Rows are points. Each copy is the shape, with its points in the same order, turned, moved and blurred by noise. Is it also mirrored, or only turned?
In the rows, zero is written as 128.

Shape (7 x 2):
[[ 98 123]
 [ 37 129]
 [ 92 133]
 [112 132]
 [150 147]
 [136 164]
 [143 146]]
Copy 1 (7 x 2):
[[106 128]
 [ 49 108]
 [ 97 133]
 [116 140]
 [144 171]
 [124 180]
 [137 166]]
Copy 1 is: only turned
Copy 2 (7 x 2):
[[169 134]
 [218  87]
 [172 118]
 [154 124]
 [117 134]
 [119 110]
 [119 123]]
Copy 2 is: only turned
Copy 3 (7 x 2):
[[ 89 117]
 [ 37 131]
 [ 83 129]
 [106 128]
 [147 143]
 [135 163]
 [139 142]]
Copy 3 is: only turned

Shape (6 x 3):
[[167 160 125]
 [ 64  73 126]
 [114  62 137]
 [ 94 127 148]
 [137 145 128]
 [137 152  92]]
Copy 1 (6 x 3):
[[182 102 130]
 [ 62 150 151]
 [ 81 139 108]
 [110 106 160]
 [154 114 142]
 [170 142 152]]
Copy 1 is: only turned
Copy 2 (6 x 3):
[[ 98 110 168]
 [189 181  97]
 [167 134  83]
 [130 176 123]
 [118 134 154]
 [137 126 181]]
Copy 2 is: only turned
Copy 3 (6 x 3):
[[142 175 154]
 [135  49 110]
 [180  71 132]
 [132 109 101]
 [133 145 138]
 [113 143 169]]
Copy 3 is: mirrored
Copy 4 (6 x 3):
[[180 114 110]
 [ 73 178 130]
 [ 71 139 107]
 [126 174 106]
 [156 139 117]
 [173 131 147]]
Copy 4 is: mirrored

Shape (11 x 6):
[[ 84 158  90 101 122  96]
 [132 158 139 153 146  91]
 [168 106 153 119  67 162]
 [143  90  80 103  97  96]
 [164  88 126 126  51  95]
 [162 121 139 180 147 138]
 [155 148 103 113 130 115]
 [ 91 124 175  82  88 123]
 [ 65 106 110 149 158 154]
 [168 167 112  80 155 146]
 [ 93 169 130 149 147 154]]
Copy 1 (11 x 6):
[[ 97 113 141 137 113 198]
 [153 127 119 180 110 148]
 [130 186 143 103 157  85]
 [123 136  92  76 137 162]
 [128 202  90  89 128 129]
 [187 123 126 145 114  94]
 [148 126 128 134 155 160]
 [ 54 159 135 148 130 118]
 [111  69 158 119  75 116]
 [142 105 151 150 199 151]
 [132 105 184 161 102 133]]
Copy 1 is: only turned
Copy 2 (11 x 6):
[[150  77 109  94 158 149]
 [ 85 109 124 156 165 125]
 [142 152 204 124  88 123]
 [183  79 148 146 101 147]
 [190 134 189 175 114 147]
 [ 86 137 141 161  99 110]
 [116  88 155 122 137 104]
 [139 140 172  93 134 197]
 [113 127  70  89  91 156]
 [ 87  63 174  98 132 101]
 [ 94 131 104  83 132 116]]
Copy 2 is: mirrored

Shape (15 x 9):
[[ 92 145 109  95  98 102 117 144 114]
 [114 125  76  97 101 124  88 146 136]
 [127 115  85  83  95 116 113 130 165]
 [ 94 122 131 111  99  76 115 151 142]
 [170 141 152 157  94 152 138  97  79]
 [ 96 117  99  94 128  90 129 148 135]
 [114 122 157  71  55 178 150 154 145]
 [176 194 127 141 173 110 185  85  96]
 [170 138 145 149 118 134 114  49 146]
 [126 148 119 141 136 117 135 173 145]
 [ 80 154 164 103  89 202 118 127 130]
 [148 147 123  94 156 108 123 146 106]
 [199 145 164 160 161 137 134  84 103]
 [167 137 120 179 151 146 170  78 101]
 [181 182 141 178  69 141 105  82 139]]
Copy 1 (15 x 9):
[[155 127 136 122 115  79 115  78 150]
 [119  93 166 106 115  89  99  87 151]
 [ 94 114 170 132 124  87  98  79 165]
 [142 148 125 113 134 100  86  69 168]
 [121 152 119 106 132 114 183 174 138]
 [140 122 137 147 127 101  81  75 148]
 [ 91 190 158 110 102  31 123 105 113]
 [157 151 137 195 118 180 195 136 140]
 [ 69 137 117 123 148 149 190 118 157]
 [138 153 151 121  93 147  96 104 135]
 [ 99 160 117  94  75  62 155  90  85]
 [157 131 164 144 144 133 128 100 116]
 [111 155 126 131 157 181 191 155 118]
 [110 135 108 162 116 164 171 176 139]
 [ 94 156 139  75 105 141 206 136 186]]
Copy 1 is: mirrored
Copy 2 (15 x 9):
[[149 132 156 104 110 167 111 165 124]
 [174 148 151  98 117 156 117 114 149]
 [185 111 141 107 126 142  99 112 141]
 [146 111 132 102  93 153 100 146 103]
 [111 142 167 134 122  48 138 174 152]
 [142 107 126  98 130 175 110 138 119]
 [175 107 141 177  85 128  70 170 188]
 [ 50 109 206 122 195  92 134 146 133]
 [136 138 175 157 159  55 131 115 106]
 [ 90 118 136 121 101 153 118 111 146]
 [161 161 156 208  98 146 114 175 161]
 [ 96 144 151  99 151 143  88 139 141]
 [ 68 152 160 143 169  44 117 134 131]
 [ 82 115 156 141 175  62 172 142 148]
 [131 143 212 145  95  47 141 111 131]]
Copy 2 is: only turned
Copy 3 (15 x 9):
[[135 116 150 117  95 136  88 121 156]
 [155  96 164 125  78 114 103 145 125]
 [108  86 166 138  72 122 106 142 113]
 [122 103 152 165 112 139  88 124 172]
 [128  95  55 126 157 125 116 117  90]
 [129 103 182 130 109 158 104 132 151]
 [ 91 142  97 148  43 149  85 108  92]
 [ 70 116 124  81 217 118 150 129 112]
 [ 91  76  85 143 160 101 108 189 106]
 [127 140 149 152 128 127 148 122 131]
 [119 185  76 128  65 141  85 158 113]
 [127 124 170 123 156 127  95 119 105]
 [106 105  85 145 215 112 120 148  78]
 [105  91  82 105 184 145 158 150  99]
 [103  89  56 142 139  50 135 145 125]]
Copy 3 is: mirrored

Shape (16 x 12):
[[ 96 140 128 121 160  98 159 119 106 124 112 117]
 [174 167 137 135 147  99 153 194 160 102 207 105]
 [109 159 122 105  91 104 122 134 108 139 151 204]
 [122 150 136 141 144 115 149 153 158 109 108  85]
 [102 121  32 129 148 124 127 104 200 119 104  92]
 [ 93  96 135 101 130 109 106 117 169 120 100  99]
 [134 164 121 149 144 115 139 122 124 149 110  95]
 [101 166 100 105 137 118 102 108 105 100 116  93]
 [114 125 119 122  79 104 155 112 138  99 157 143]
 [143 116 141 119 140 180 140 146 140 126 140 134]
 [209 160 138 116 162 106 138 166 160 111 128 100]
 [140 115 129 111 146 123 126 104 120 249 137  91]
 [102 164 139  80 142 154 148 158 105 138 130 159]
 [138 157  68 101  89 114 157 117 148 125 129 113]
 [110  94  85 104 108  99 111 128 118  99 112 118]
 [121 159 140 116 165 127 149 113 140  96 128 112]]
Copy 1 (16 x 12):
[[145 163 137 138 130 129 149 140 146 124 202 121]
 [128 125 155 145 177  55 103  38 169 120 149 152]
 [161 117 130  73 200 150 106 137 153 152 163  99]
 [133 126 155 148 105 117 155  94 148  99 166 142]
 [ 91  98 131 112  68 103 145 174 148 135 156 194]
 [104 130 165 139  97 144 142 145 109 147 137 117]
 [144 148 106 118 110 116 162 102 147 112 170 132]
 [143 140 114 121 105 145 106 122 106 138 202 150]
 [159 101 127 148 159 127 106 147 155 149 143 117]
 [142 156 147 116 150 111 121 124 128  80 110 142]
 [129 155 154 117 105  79 103  50 181 105 142 125]
 [109 183  78  80 129  76 193 129 102 134 130  84]
 [155 152 165  81 174 123 120 136 115  88 183 107]
 [141  86 102 110 114  91 103 146 153 125 164 127]
 [ 96 131 119 142 123 155  92 161 142 140 158 125]
 [168 158 161 138 117 111 128 119 139 122 170 149]]
Copy 1 is: only turned
Copy 2 (16 x 12):
[[121 142 160 128 104 142 116 149 149 101 119 135]
 [159 144 136 173 173 122 168 135 171 212  79 123]
 [185 157 120  64 139 129 112 117 177 141 169 158]
 [ 96 147 141 153 140 122 112 132 120 139 101 118]
 [ 93 137  76 121  72 159 115  77 117 124  72  97]
 [135 139 120 113  97 118 118 135  91 107 126  75]
 [103 152 137 167 134 157 117 121 152 116 137 123]
 [152 146 157 127 123 149 106  86 133  90 109 114]
 [169 158  97  92 143 151 127 154 117 133 109 156]
 [135 110 129 145 122 126 145 113 104 165 159 147]
 [142 179 133 207 130  96 140 113 145 179 112 121]
 [134 131 120 172  89 199 133 146 166 127 214  66]
 [154 114 176 111 113 130 101 119 148 156 164 158]
 [152 175 100 126 104 185 101 104 127 152 104 142]
 [146 180 127  91  93 144 151 109 106 108 115 112]
 [138 117 147 155 127 118 111 131 130 116 104 139]]
Copy 2 is: only turned
Copy 3 (16 x 12):
[[110  91 117 106 106 136 137 158 151 111 108 158]
 [100 146 164 124  86 209 116 109 105 180 164 172]
 [ 84  95 165 122 117 119 149  86  85  93  95 106]
 [142 142 105 135 110 166 148 149 133 134 143 171]
 [151 177 141 159  74 124 195 140 215  96 142 145]
 [145 126 110 153 158 121 164 114 179 114 136 136]
 [143 137 134 120 101 153 152 160 138 133  79 160]
 [ 86 129 118 152 103 113 154 162 165 141  92 131]
 [101 139 109  96 111 143 159  84 125 120 136  99]
 [143 145 148 133 126 156  91 142 127 110 136 112]
 [119 169 147 145 107 185  96 113 131 153 114 215]
 [177 118 204  93 169 174 149 152 181 122  58 130]
 [ 83 102 159 137 131 151 113 164 105  80 122 127]
 [ 90 190 138 112 103 147 179 122 147  98 101 137]
 [105 141 130 120 119  82 155 115 169 121 134 123]
 [109 113 102 143  97 166 113 145 154 120 120 150]]
Copy 3 is: only turned
Copy 4 (16 x 12):
[[106 160 150 135 112 123 108 135 143 169 132 109]
 [222 118 132  51 118 106 124 102 129 152 154  94]
 [132  88 188 145 142 126 129  75 163 148 150 167]
 [145 165 130  93 113 142 141 157 131 143 123 113]
 [ 84 194 143  70 114 136 138 142  62 127 162 173]
 [ 92 150 115 123 162 158 147 156 112 134 166 123]
 [113 134 162  94  93 136 123 150 121 157 107 116]
 [112 147 118 131  96 175 102 109 103 166 134 143]
 [154 114 156 133 139 123 110 144 131 146 180 178]
 [123 116 115  93 111 117 120 133 158  89 143 124]
 [175 114 101  68  96  94 159 125 106 154 112 103]
 [ 35  79 165  59 114 129 109 154 131 151 145  71]
 [113 122 136 126  98 131 133  88 199 141 139 133]
 [121 127 149  84 101 129 128 139 108 174 165 192]
 [104 144 110 118 161 139 105 125 107 156 139 169]
 [143 151 125 137  83 130 127 135 129 137 144 109]]
Copy 4 is: only turned

Shape (17 x 12):
[[141  65 111 138 141 122 127 138  85 115 109 144]
 [111 174 103 153 136 145 140  74 138 133 184 111]
 [ 90 119 140 143 129 145  92 118 176 125 117 225]
 [178  93 103 122 145 142 132 164 132 127 124 112]
 [ 82 118 121  60 142 149  94 109 158 126  84 184]
 [122 130 132 151  81 159 145  87 164 151 150  72]
 [ 77 138 147  90 136 172  93 163 157 139  87 211]
 [204 108  97 116 109  89 128 127 137 115  90 109]
 [127  95  97 107 104 108 135 149 109 103  59 143]
 [113 158 125 156  93 138 107 129 135  88 194  95]
 [ 67 131 141  95 140 149 169 139 179 122 100 204]
 [179  98  99 134 100 154 131 144  74 121  77 164]
 [119 119 145 107  93 156 135  82 157 109 198 127]
 [141 171 183 141 109 124 144  84 120 134 191  86]
 [146  89  97 113 120 124 110 148  97 144 103 132]
 [169 100  71  93  91 105 136 160 107 151 113 157]
 [ 96 144 156 153 100 112 134  94 155 157 196  94]]
Copy 1 (17 x 12):
[[125 151 130 118 121 121 118  94 126 166 163 155]
 [108 153 104 163 134 153 116 189 111 133  94  62]
 [ 99 170 232 118 108 153 140 181 155 149 130 131]
 [154 107 120 123 106 103 115 130 100 142 133 159]
 [125 138 213 143 172 136 158 181 145 120 180 147]
 [121 140 117 182 141 142  55 168 130 105  77 120]
 [ 95 122 229 144 127 165 172 182 131 132 157 178]
 [177  92 131 138 123  80 112  95 151 139 121 119]
 [135 113 161 161 150 102 130  98 155 175 159 164]
 [139 124 104 142 136 197 100 174 132 172  72 108]
 [ 87 161 193 161 138 113 181 203 154 138 128 178]
 [133 113 142 167  75 122 121  89 144 159 183 151]
 [138 159 105 137 134 168  95 205 170 115 109 123]
 [114 140  73 148 133 182 119 147 146  88  60  96]
 [124 102 141 129 130 121 105 108 124 147 170 146]
 [113  69 130 129 112  87 109 126 163 159 174 140]
 [ 82 145 109 127 157 166  83 174 144 112  57 103]]
Copy 1 is: only turned
Copy 2 (17 x 12):
[[146  90 153 142 128 125 185 118 135 153 124 183]
 [ 80 171 121 136 109 145  71 165 155 142 108 167]
 [223 156 138 103 128 137 109 108 179 104 115 163]
 [115 103 150 115 103  86 172 121 140 156 152 131]
 [183 144 180 101 150 142 128 139 162  63 157 142]
 [ 81 181 114 188 116 101 107 135 142 124 130 137]
 [221 120 164 120 107 148 111 109 187  80 162 132]
 [128 101 118 116 170  65 155 138  98 152 127 114]
 [172  87 129 144 137 115 163 161 104 122 167 158]
 [100 174 100 133  74 163  90 137 106 163 120 147]
 [194 127 124 114  96 135 137 155 196  46 134 152]
 [155  50 137 143 138  82 139 103 116 155 156 180]
 [ 95 182 126 131 101 129 107 108 124  88  92 158]
 [ 51 141  95 162 122 163  94 126 143 135  90 116]
 [141  83 172 147 133 103 153 138 124 145 147 146]
 [161  71 170 140 124  75 136 152 104 135 112 132]
 [ 96 187 110 182 101 138 111 146 155 137  73 117]]
Copy 2 is: only turned
Copy 3 (17 x 12):
[[171 145 159 153 144 129 135 149 182  98  90 154]
 [138 164 129 109 145  86 187  84  97 147 154  98]
 [185 107  76 168  86  81  97 162 119 135 144 104]
 [154 142 155 109 171  81 115 126 191 118  85 142]
 [140  91  63 122  90 119 121 168 124 110  95  85]
 [154 200 123  71 145 108 149  73 150 137 172  95]
 [133  99  73 155  81 102  83 186 151 159 133  99]
 [169 134 182  99 179 101 104 121 149  65 102  89]
 [162 100 168 131 133 158 101 128 169  89  97 114]
 [113 194 121 149 162 111 121  57  92 154 131 115]
 [161  63 108 109  64 105 100 131 118 158 140 121]
 [130 126 195 159 116 109 117 138 206  62 119 123]
 [133 187  97  99 118  85 129  94  91 106 138 141]
 [113 220 149  84 160 111 148 115  86 150 167 118]
 [142 120 131 129 161 129 120 139 179  92 110 128]
 [132  92 145 129 176 115 110 128 172  55 125 128]
 [158 198 107 104 172 121 135  98  90 166 182 122]]
Copy 3 is: only turned
